Every row gives one point. Each copy is the shape, with its points in the same order, turned, moved and blurred by noise. Say if it was mirrored as well.

Shape, 8 rows:
[[-2.3  0.4  1.9]
 [ 2.5 -2.8  1.3]
 [-2.7  4.3 -2.8]
 [-2.6 -2.4 -5.7]
 [-0.3  3.5 -1.5]
 [-1.0 -0.1 -1.9]
 [-0.9  3.2  1.7]
 [ 2.5  4.1  1.9]]
Copy 1 (8 x 3):
[[ 0.4 -2.1  2.0]
 [ 2.3  2.6 -0.4]
 [-0.4 -6.4 -2.5]
 [-5.2 -0.8 -3.7]
 [ 1.3 -4.3 -2.5]
 [-0.9 -1.3 -1.8]
 [ 3.0 -4.1  0.1]
 [ 5.7 -2.8 -1.4]]
Copy 1 is: mirrored
Copy 2 (8 x 3):
[[-0.2  0.9  2.6]
 [ 1.2  4.8 -1.3]
 [-2.4 -4.3  0.4]
 [-6.9  1.2 -2.1]
 [-0.2 -2.7 -0.6]
 [-2.5  0.5 -0.7]
 [ 1.5 -1.5  1.7]
 [ 4.2 -1.5 -0.7]]
Copy 2 is: mirrored
Copy 3, 8 rows:
[[-1.6 -0.7  1.3]
 [ 3.6 -1.1  2.7]
 [-3.8  1.2 -4.0]
 [-0.2 -4.6 -4.3]
 [-1.1  2.4 -1.9]
 [-0.2 -0.8 -1.1]
 [-2.3  3.0  1.2]
 [ 0.9  5.4  1.3]]
Copy 3 is: only turned
Copy 4 (8 x 3):
[[-1.3  2.6  1.5]
 [-1.2 -0.3 -3.7]
 [ 2.9  0.4  5.4]
 [-1.3 -5.3  4.0]
 [ 3.1  0.5  2.3]
 [ 0.0 -1.4  1.5]
 [ 1.3  3.0  1.3]
 [ 3.8  2.9 -1.1]]
Copy 4 is: mirrored

Shape (9 x 6):
[[ 1.2 -0.1  2.1 -3.3  4.5  3.2]
 [ 2.4 -0.5  2.4 -4.0 -0.7 -0.1]
 [-4.0 -1.0  2.7  2.9  0.3 -0.5]
 [-2.0  2.5 -2.9  2.9 -6.3  0.1]
 [ 3.8  1.1 -1.9 -4.9  3.0 -2.2]
 [ 2.1 -3.5  0.3 -2.2  0.6  1.3]
 [-5.4 -0.9 -0.9 -0.4 -0.6 -0.9]
 [ 1.3 -2.4  0.1 -4.6 -1.6  2.2]
 [-0.9 -0.9 -2.9  2.3 -4.6  0.0]]
Copy 1 (9 x 6):
[[ 2.8 -1.9 -1.4  0.0 -5.0  3.4]
 [ 2.0 -0.5  2.3 -2.9 -4.3 -0.6]
 [-3.3 -0.6  2.0  3.2  0.4  0.5]
 [ 1.6  5.4  2.9  1.6  4.3 -3.8]
 [ 4.5 -2.8 -0.8 -5.8 -1.2  0.9]
 [ 0.7 -0.7 -1.6 -1.5 -4.2 -1.9]
 [-3.4  2.5  0.2 -0.4  1.8  1.1]
 [ 1.4  2.4 -0.6 -2.7 -4.8 -1.5]
 [ 0.1  3.5  0.3  0.5  2.3 -4.7]]
Copy 1 is: only turned
Copy 2 (9 x 6):
[[ 4.7  1.2  3.0  1.6  1.9  5.8]
 [ 2.2  2.8  0.5 -1.4  0.8  1.9]
 [-2.0 -1.9  4.5  3.5  3.0 -0.1]
 [-0.7 -2.9  1.1  3.1 -4.3 -4.8]
 [ 4.3  0.4 -4.2  0.3  1.4  4.2]
 [ 4.6 -0.2  1.9 -1.3  2.6  1.1]
 [ 0.7 -0.5  1.7  5.6  2.9 -2.5]
 [ 5.1  2.5  1.7 -0.6  0.7 -0.3]
 [ 1.1 -3.4  1.3  1.3 -1.3 -4.3]]
Copy 2 is: mirrored
Copy 3, 9 rows:
[[ 4.4 -2.7 -0.9 -3.5 -2.7  3.2]
 [ 3.8  0.1  2.2 -2.2 -2.2 -1.5]
 [-2.6 -4.1  0.4 -0.7  2.7 -0.2]
 [-6.6  2.8  1.0  2.1 -1.7 -1.7]
 [ 4.6  4.1 -0.6 -5.1 -1.1  1.0]
 [ 4.1  0.0  1.1  0.5 -0.4  1.5]
 [-3.4 -0.7  3.3 -1.8  2.0  2.4]
 [ 3.5  0.6  3.6  0.3 -2.8  1.6]
 [-3.4  2.7  1.2  3.0  0.2 -0.4]]
Copy 3 is: mirrored
Copy 4 (9 x 6):
[[-2.5 -1.6  6.2 -1.6  2.7  2.7]
 [-0.4  0.1  4.6 -1.8 -2.2 -0.2]
 [-1.1 -1.6 -0.1  6.0  1.3  0.8]
 [ 0.5 -2.9 -6.7  0.7 -2.0 -0.9]
 [ 0.1 -0.5  5.5 -4.4  2.0 -3.7]
 [-2.0  2.2  3.6 -0.7  0.5  0.4]
 [-3.8 -2.3 -0.5  3.7  1.3 -1.6]
 [-4.2  1.3  2.9 -2.6 -1.9  0.3]
 [-0.8  0.5 -4.3 -0.2 -1.1 -0.5]]
Copy 4 is: mirrored
